Each row of a before or after table is a point. One or more steps were done to the points. Then noise was added and the rows were shuffled. The steps act on how far a point lies along the listed directions, d1 being the first. Name the steps. A step turns or swaps two directions, mirrors them in a line or flattens them onto one, adds a multiple of one to another, or multiplies one. Angles are multiples of 10 degrees, from the lower direction toward the higher: turns from -170 to 170, lines from 10 to 170 but not 90. Use the fewest steps. Two steps may share a direction if one is a turn and the other turns, adds or multiplies; they go together, in the order done. Otherwise the lowest direction goes first.

Directions:
(1): [ 29 -26]
(2): [-26 -29]
Before, 9 rows:
[[  4  61]
 [-28  35]
 [ 49  16]
 [ 27  24]
 [-24  16]
 [ 23 -12]
 [ 24 -23]
 [  3  20]
 [ 23 -11]]
After:
[[ 34  50]
 [  9 -31]
 [ -7  44]
 [ 15 -22]
 [ 12  16]
 [ 35   7]
 [ 15 -21]
 [-13  26]
 [ 50 -10]]
Steps: turn d1 and d2 by 30 degrees

Directions:
(1): [  5   2  54 -28 -27   4]
(2): [-22  22  -3  25 -41 -34]
Before (11 x 6):
[[-13   0   6   4   0   1]
 [ 20 -28  -7 -13  61  34]
 [ 19 -16  35 -52  11  40]
 [ 42 -35  -9 -38  94  77]
 [  5 -15 -27  16  -3  -2]
 [ 12  -2  39 -15 -19 -10]
 [ 28 -22   2 -30  51  43]
 [ 13  -6 -13   7  23  24]
 [ -6 -20 -23   3  14  -4]
 [  7  -3  39 -16 -30  -4]
 [  9  11  34  -6   0   2]]
After (11 x 6):
[[ -6  -3 -72  19  35   7]
 [-14  -7   2   3 -22 -19]
 [-16  16 -56  43   2 -25]
 [  5  -6   9   1 -36  -8]
 [ -7  -5   7  -1   7   2]
 [ -9  13 -12  26 -19  -7]
 [ 25 -24  -9 -10  31  23]
 [-39  33 -86  84 -12 -43]
 [ 26 -21 -11  -8  35   9]
 [-29  14 -40  54  -4 -35]
 [ 16   0  -4   6  35   9]]
Steps: turn d1 and d2 by -120 degrees

Directions:
(1): [ 19  22  30   9 -11  -4 -43 -37  -7 -15 -53]
(2): [-57  34   0 -18  -5  21 -34   6 -39   7  16]
(3): [-20  15   2  52  42 -45  13 -15 -21  17   2]
(4): [-44 -29  -2  -8 -14  15  34 -31   7  32 -43]
(5): [ -1 -28 -30  -8  48   6 -29  38  -8  -1 -42]
(6): [-18  19  11 -26  25  -2  40  -2  -2 -65 -14]
Before:
[[-15  20  21 -15  33   3   4  -7  -4 -54 -38]
 [-54  25  24 -39  11  -5   1   4 -38 -18 -20]
 [ 28 -31 -19 -17 -23  17 -22  41  24  23  -5]
 [  8 -56 -19   8 -23   9   0   4  27  26 -22]
 [-34 -11  13  17 -35  -6   0 -53 -13  41 -24]
 [ -8 -67 -33  -1  29  15  24   6  10  14 -42]
 [-13 -40   1 -28 -13  20  58  -6  25  -2 -28]
 [-16 -65 -32 -32   8  11 -17  14  15  16 -56]
 [-22  10  11 -45  -4  53 -29   7  -8 -15 -42]
 [-53  -3 -22  -4   3  25  15   1 -17  -1  -3]
 [-72   4 -13 -19  50  12  -3   7 -47 -23 -73]
 [ -2 -13 -30  -9  75 -19  21  37  -4 -26 -21]
 [ 25  24   0 -11 -25   5 -30 -11  -8  -4 -10]]
After:
[[-16  29 -18 -31  21  27 -80  51 -50 -30 -11]
 [-45  18  12 -35  -3   4 -41  22 -45   7  -4]
 [ 24 -40 -22  35  30 -26   6  18  20  -7 -19]
 [ 12  27   1  15 -14 -17 -13 -29 -11  15 -13]
 [-22  37  11  31  44  -7 -47   7 -36  13 -12]
 [ 27   0  -4  44  23 -46  12  18  12  14  13]
 [-28  40  24 -16  18  11 -25   0 -23 -43 -11]
 [ 17  26 -11 -41  22   5  -3  46  -2 -54  40]
 [ 29 -29 -33   2  55  -3  -6  44  -4 -35  -6]
 [-31  -7 -33   7  12  28 -22  25 -24   8   9]
 [ -3 -48 -15  -6  -9  14 -29  -8  -3  30 -61]
 [ 21 -20 -26  13  60 -46 -39  40  -8 -23  -7]
 [-26 -22 -15   3  58 -12  27  26 -10 -15 -34]]
Steps: turn d2 and d6 by -40 degrees; multiply d3 by -1; turn d4 and d5 by 70 degrees

Directions:
(1): [ 38  38 -35 -21  -3  -9 -16  -8 -30  19  50  22  21 -29]
(2): [-16 -21 -13   9  37  42  21  49 -43 -17   4  19  33  -5]
(3): [-12  20  53 -25  -8  27 -13 -17  -2  35 -34  33  40 -11]
(4): [ -5  -1 -18 -66   2  25 -10 -21  23 -59  -1 -14  19   4]
(5): [ 36 -15  31   9  24 -20 -13 -26 -47 -20 -21 -47  16 -24]
(6): [-36  -7 -22  30  -9   8  19 -73 -26 -17   0  29  -4  -8]
Before (13 x 14):
[[ 30  41   6   5 -15 -48 -32  10   9  54  20   8  -1 -15]
 [  9 -12 -13  31  10 -11  -9  43 -47 -15   0 -35  12 -19]
 [  5  33   9 -55   4  25   0  67  -3  26  11  24  56  -3]
 [ -1  -2   3 -18 -10   5 -12 -20  17 -13  -9 -29  -2  -2]
 [-41 -15  30 -21  15  21  13  13  49   0 -40  12  -1   7]
 [-15 -16 -34 -27  -7   8   7  13  43 -57   6 -15 -24  32]
 [-53   4  -1 -38 -20  41  -5 -18  42 -34 -30  49  -7  21]
 [ 47  27  22 -30   2  13 -47  40   9  42   6   6  26 -13]
 [-22 -52  16 -19  11  41  14   1  13 -54 -29 -11  26  17]
 [  7  17 -61  12   1  13   6  87  13  28  51  14  13 -11]
 [-52  -9  -4  39 -25  18   4  17  15  37  -5  50 -32  -1]
 [ 27  -1 -10  38 -31 -50   4 -40 -15  14  30 -24 -38 -14]
 [ -1  26  16 -36  -4  32  -6  -8  22   3 -13  14  41  -7]]
After, 13 rows:
[[ 62  27 -28 -29   9 -11 -31  18 -17  -3  34 -38  42 -46]
 [  2 -14  35  56  23  -2  -2  -2 -72   5 -34  18   5 -23]
 [  3  19 -18 -15 -40 -28 -29  -5  35 -10   2 -34 -19   1]
 [-16  22 -21 -54   8  29 -16  44  19  -7  16  33  43   0]
 [ 17 -32  51  53 -13 -32   3 -24  -1  25 -29 -23 -16   2]
 [  8  27  36  14  -1  13  -1   4  -6  47 -14  20  34 -16]
 [ -3 -20  59   8  37  -4   5   1 -12  13 -50 -15  15 -22]
 [-34 -23 -60  -9 -18  25  31  12  21 -45  40  11 -19  18]
 [ 18 -24   3  61  19 -26  13  32 -39   1   0 -21 -21   2]
 [ -1 -27  -4 -18  19  24 -18 -24 -47 -56 -11 -19  20 -38]
 [ 29  34  34 -47  -5  34 -48  41  24  50  -4  29  37  -7]
 [-20  -9   6  27  -4  11   7  19   3  22  -8  -1  -9   3]
 [ 43  54  52 -47  -9 -16 -26  19 -17  61  -5   4  56 -26]]
Steps: turn d2 and d5 by 140 degrees; turn d1 and d5 by -30 degrees; add -0.5 times d6 to d3; multiply d4 by -1

Directions:
(1): [ 61  51  39   7   5  13  36 -12  29 -32  19   1  -7   0 -13 -15 -27  12
 -22 -59  22  -1 -15   6]
(2): [-18  30   4 -10 -45  78  17  31 -21  25  16 -17   1  51 -12  -4  14 -20
 -16  -2 -21 -18  20  29]
(3): [-36  26   4   1 -10 -10  -1  72  -1 -19  16  23 -13 -56 -55  10  -8   7
  10  13  34  22   8  30]
(4): [-30  19 -17 -11 -10 -22  -5 -34  -3 -40  27  45 -14  30   1 -20   1  58
  25 -12 -52  10  24  35]
(5): [ 26  24 -28 -25 -11 -38  -4   8 -28  -7   8  30  68   0 -10 -17  -4 -10
 -75  25  -7  -8  13  -8]
Before (11 x 24):
[[  1 -39 -45 -18   5 -61 -23 -20 -25   1 -14  17  34 -23  32   3   3   0
  -10  31  -9  -3  11 -21]
 [ 38  21  13 -11  -9  26  22   4  -8   1  16  -6  21  15  13  -7   5 -24
  -48 -25   0 -11  -1 -12]
 [-16 -12  12   1  20 -22 -11 -16  21 -27  13   7 -27  -3   6  -1 -12  29
   32 -23 -14   5 -10   0]
 [-38 -27  -5  -7  -8  19 -10  13 -28  46 -10 -49  20 -18  -8  12  26 -14
    1  29  18  -5   6   5]
 [ 11  49  -7 -20 -33  17  14  -7 -10 -24  35  35  10  29 -18 -29   1  16
  -32 -15 -37 -10  19  38]
 [ 13  11  13  15 -13  44  16   2  23  20   3 -29 -26  11  15  24  -1 -16
   14  -3  21 -12 -19 -13]
 [-13 -43 -40   3  18 -32 -39 -49 -17   8 -12   1   9   3  48  17  19  14
    4  23 -25   7  -3 -19]
 [ -9  15 -12 -18 -17  21 -15  34 -34  16 -11  -7  43   7 -16  -3  -7 -42
  -42  29  -7 -12  12  -1]
 [ 22  15 -11  -2 -12  12  12  -9  -8   0  14  -2  -2  28  12  -8  -2   9
   -6  14 -21 -14  14   4]
 [  6 -24   0   2  16 -38 -21 -70  33 -43  -7  19 -23  12  39  18  -7  52
   37 -44 -29   1 -17   7]
 [-27 -29 -24  -3 -19   5 -11   5 -40  32 -17  -2   5  -1  22   2  11 -12
    9  22  -8  -3   4 -15]]
After, 11 rows:
[[  38   16  -17  -25  -15   -2    8   27  -37   19    4   -1   69    1
    11   -4   13  -47  -91   14    7  -17    8  -29]
 [   4   -7   38   35    6   68   18   -8   51   21   -2  -52  -77    5
    20   42   -1   -5   71  -27   34   -1  -34  -11]
 [  27   18   37    5   22   -7   18  -25   18  -17    8  -32   -1  -35
   -11   -5   -9   30    0  -46   40    3  -16   11]
 [  16    9  -22    2    9  -25  -20  -59  -10  -33   22   30    1   15
    34   -1   -1   47   -9  -19  -27   14    1    7]
 [ -74  -53   -7    9  -14   33  -35  -33   20    1  -15  -20  -70   41
    43   42   25   32   96  -18  -49   -4   -1   31]
 [ -70  -36   15    7    5   30  -18   -4   17    4    6  -20  -65   14
    14   14   12   18   84  -14  -25    7   -8   17]
 [  30   -3  -22    1    4  -22    1    3  -12   10   -5   -4   17   -6
    15    3   -3   -8  -25   38    1  -13    9  -21]
 [  67   48  -13  -28    6  -60   -5   11  -25  -25   -2   30  103  -27
   -30  -23  -42  -35 -121   18   16   -7    3  -27]
 [  28    4    3    6    7  -32   11  -28   -9  -18   -1   23   -7  -24
    17  -15  -22   21   -1  -32   12    6  -17  -16]
 [  43   41  -52  -43  -26  -70    9  -31  -38  -47   30   66   83    9
     7  -34  -16   29  -80    8  -41  -13   39    7]
 [  12  -25  -58  -26   -8  -58  -31   26  -45   27  -19   27   86  -33
    -8   -5   16  -42  -83   74    3  -12    9  -28]]
Steps: turn d1 and d4 by 120 degrees; turn d2 and d4 by -120 degrees; multiply d3 by 0.7; multiply d5 by 3

Directions:
(1): [ 11 -32  26   8  42   2   2  17   2  10 -13  19 -17  -3  -6 -23  34  19
  14   2  -5   6 -24  10 -37  49 -24 -16 -37 -39  -2 -79 -35  -9   8 -54
  -4 -24 -27  43  23  20   9   4  23 -16  59  13  61  45  -6 -45 -17  35
  15   4   1  27 -14  20  23  11  24 -33]
(2): [-55  29 -61 -34  25 -20  -5   5  -5  31  -7  23 -26   6 -18  22  44  36
  27  68  22   6  60 -36  12 -39   7  -5 -25 -16  44  33 -11 -34   1 -10
 -15   1 -50  -6  14 -23 -32  28  26 -34 -27  -4  15   0 -31 -16  -2   5
  12  -7  22  45  -6  -7  -9  -9  25  29]
(3): [-35  10  31 -40 -23  -6  12  -5   4 -25  32 -12  -8 -23  13 -31  17  47
  11  -7 -63 -44  -8  11 -13  28 -22  -1 -20 -48  30  16 -26  56  -5 -16
  12   3  28 -23  26 -10  -2 -21   8  15 -42  -4 -15   7  20  -3  18 -11
  27 -42  -7  17 -17  10 -55 -95  12 -20]
Before (11 x 64):
[[  36   10   71   20 -100   26    6  -27    2  -62   35  -45   36  -21
    30    0  -81  -69  -49  -99  -45  -13  -58   24   33   14    7   23
    78   44  -30   35   53   76    3   65   32   29  118  -31  -52   -1
    45  -57  -44   77  -33  -24  -90  -31   69   68   44  -39  -13   -1
   -40  -69   14   -1  -48  -21  -59  -15]
 [ -23   15  -29   -7   27   -5    8   17    1   23   -9   19  -18  -11
     7    4   17   16   19   29   25   22   30  -26   -1  -17   22    8
    -4   -1   31    6   16  -50    5  -11  -20   -5  -40   14    9  -17
   -17   20   12  -32   10    3    5   20  -30  -20  -10   21   -2    3
    -2   26   -7    9   14   21   22    9]
 [  17    1   -7    0   -3    0  -13    0    5    9  -13    4   21    4
     9   -8  -18  -33    0  -10   26   19   -4  -10  -11   -3    8   -7
    14   36  -15  -10    9   -9    3   20    5   -7   -4    4  -18    5
    10    1  -10    8   12   16    5  -15    9   14    9   -5   -7   27
    -8  -11    5    7   19   39  -25    8]
 [ -43   50  -54  -38  -33  -13    8  -26  -16   12   16   -4    4    4
   -23   33    3   17   -3   53    4   -6   56  -37   46  -73   27   10
    22   22   26  119   31  -12   -8   61    4   26    8  -64  -19  -19
   -19   13  -12   30  -98  -24  -43  -51  -11   50   21  -26    4   -6
    12    1   15  -25  -32  -21  -26   54]
 [  41  -41  101   33  -38   15   23  -20   11  -57   30  -27   36  -24
    21  -46  -31  -31  -41  -99  -59  -19  -87   62  -19   49  -13    2
    27  -15  -39  -25    4   75    7   13   14    4   75    8  -17   32
    45  -41  -31   42   37   -3  -27    3   44   -1   -5   -2    0   -5
   -22  -46   -2   -1   -4  -28  -30  -35]
 [  -5   16  -17  -11   -5  -21   -4   -1   -3   -5    2  -18  -11   -1
    11   12   -2    0   -4    9   -2  -17   19   -5   19  -25   15    9
    10   14   18   37   -2   12  -11    9    1    5   10  -25  -10  -13
   -16   11  -12   15  -25    0  -26  -19   -5   10    8  -29  -10    6
     3    1   11  -15   -5   -4   -5   21]
 [  45  -22   32   17   -4   19   -1   -3   -2  -13    2  -16   35  -14
    -4   12  -28  -26  -31  -62   11   -3  -33   32   -4   12   -1   12
    14   28  -41  -12   15   20  -11   34    4    4   36    4  -31   17
    39   -6  -25   37   23    8  -39  -10   41   29   -6  -14  -18    5
   -27  -51   17   -4   27   17  -29  -18]
 [   5   -2  -37   -4   17   11    8   22    0   19  -16    6   -3    1
    -4   25    5    1   23   -1   29    5   14   -8   12   -7    4    2
     4   21   -9   -7    7  -25    5    1   -5    1  -45    8    1   -4
     2   12   -3    1    0    1   14   13  -10    5   -6   -6    3   22
    -7    0   19    9   20   44    7    0]
 [   5   -3  -15  -21    3  -11    9   -4    1   21   -9   19  -12    9
    -9    4   28    1   -5   15    8    1    6  -14    1   -8   13    6
   -13  -14   12   10   -5  -22    6    8   -7  -23  -11   -2   18   -9
    -4    6    9   -9  -14  -16    6  -13  -35  -16    7   -1   15    6
   -13   12   -3    4   -4   12    7   21]
 [   3    6  -15   -1    7   -3  -14   -6  -11    7  -24    3   -1   -7
    -7    6    3  -10   -6   13   20    3   16  -25   -4  -30   21    8
     9    9    7   17   17    2   -4    0    7   12  -16    1   -8    0
   -12    7   -1  -13  -15    8   -3   -5  -10    8   -4   16   -6   -3
    16    4   -5   10    4   18  -10   12]
 [   8  -11  -25   -6   23  -16  -12   -9  -13   29  -29   28   -2    4
   -19   32   24  -17    4   26   36   15   24  -45    7  -42   16   -4
     0   17   11   15   14  -33    2    7   12   11  -35    3   -4  -12
    -9   18    6  -41   12    9    0  -11   -1    1  -24   26  -22   20
    16    0    9   -5   29   37   -5   25]]
After (11 x 64):
[[   9   -8  -27   -9   18  -16  -14  -13   -7   29  -31   24   -2    4
   -18   31   22  -18    5   24   36   10   24  -44   12  -48   17    1
     4   20    8   20   20  -31    4   10   13   11  -32    2   -5  -16
    -8   18    4  -40    4    8   -7  -18    4    4  -20   21  -23   21
    18   -1   10   -5   21   33   -8   27]
 [   5   -2  -16  -21    0  -11   11   -4    1   19   -8   23  -13   10
    -8    4   31   -1   -6   13    6    0    7  -13    3   -8   11    8
   -13  -17   12   10   -6  -26    6    8   -7  -23  -10   -2   22   -9
    -3   12    9   -8  -15  -14    9  -17  -30  -16    7   -5   10    6
    -8   12   -1    3   -6   13    7   24]
 [   4   -1  -42   -3   11    8   11   18    0   16  -16    2   -1    3
    -5   27    0   -3   24   -1   27    1   15  -10   17  -12    6    4
     6   29   -8   -3   10  -26    5    4   -6    1  -44    9    3   -5
     5   12   -3    1   -5    5    7    9  -13    2   -5   -9    4   21
    -7   -3   23    7   18   41    8    1]
 [  14    7  -12   -1   -5    0  -12   -2    7    8  -13    7   23    5
    12   -9  -20  -34   -2  -10   24   18   -4  -10   -9   -4    7   -7
    16   38  -15   -6   12   -6    1   21    6   -5   -2    1  -23    4
    13    2  -11    6    5   16    1  -18    7   16   11   -7  -10   24
    -9  -15    3    9   15   35  -28    8]
 [   2    6  -14   -4    4   -2  -16   -9  -13    5  -24    2   -2   -7
    -8    5    2   -9   -7   12   17    3   18  -25   -6  -31   21    9
     9   13    6   21   15    6   -4    2    5   13  -10    0   -8    1
   -10    5    0   -9  -21    8   -2   -8  -10   10   -1   11   -6   -8
    15    5   -4    9    5   16  -12   11]
 [  43  -23   36   16   -5   20    0   -6   -2  -14    3  -18   35  -17
    -7   15  -30  -25  -30  -61    9   -5  -32   31   -4   11   -1   13
    13   33  -41   -8   16   20  -11   35    5    7   39   -2  -33   17
    38   -9  -24   37   18   10  -43   -9   44   33   -5  -11  -18    4
   -30  -48   19   -4   27   14  -29  -20]
 [ -48   47  -46  -45  -39  -13    9  -25  -13    7   23   -5    0   -3
   -20   28    5   26   -3   48   -6  -11   55  -33   42  -66   20    6
    15   12   34  120   26   -1   -8   52    7   28   13  -66  -14  -23
   -16   10   -6   34 -105  -25  -43  -46   -6   50   25  -24   11  -15
     9    7   11  -22  -39  -40  -20   49]
 [ -25   14  -29   -5   27   -1    9   17    0   25   -9   17  -15   -7
     5    5   17   13   17   30   26   20   30  -30    1  -19   26    9
     2   -1   29    9   17  -51    5   -8  -25    2  -37   13    7  -20
   -14   22   11  -33    9    3    1   17  -33  -21   -7   18   -2    3
    -1   24   -8    9   16   23   16   10]
 [  44  -40  100   35  -36   17   24  -16   10  -55   28  -23   33  -22
    22  -49  -27  -31  -40 -102  -60  -20  -89   64  -22   53  -14    2
    25  -15  -37  -31    0   72   10   12    9    5   75    9  -14   34
    45  -40  -34   42   43   -2  -24    4   43   -4   -7    1    0   -4
   -20  -43   -3   -2    1  -24  -24  -39]
 [  -7   17  -16  -12   -5  -25   -5   -1   -3   -8    4  -20  -10   -3
    12    4    2    2    3    8  -12  -18   17   -4   16  -24   15    8
     7    9   21   39   -9   17  -10    5   -1    7   11  -27  -10  -14
   -16    8  -10   15  -28    1  -27  -19   -1    9   10  -30   -5   -1
     5    1   10  -18  -11  -12   -9   27]
 [  28    9   81   10  -95   26    6  -26    2  -66   38  -47   35  -29
    31   -8  -77  -57  -46 -100  -55  -20  -63   25   30   27    0   19
    73   33  -24   31   47   91    2   58   34   30  121  -31  -46   -2
    45  -58  -37   75  -36  -26  -90  -26   72   61   44  -40   -6   -8
   -43  -65    8    0  -56  -36  -51  -20]]
Steps: turn d1 and d3 by -10 degrees
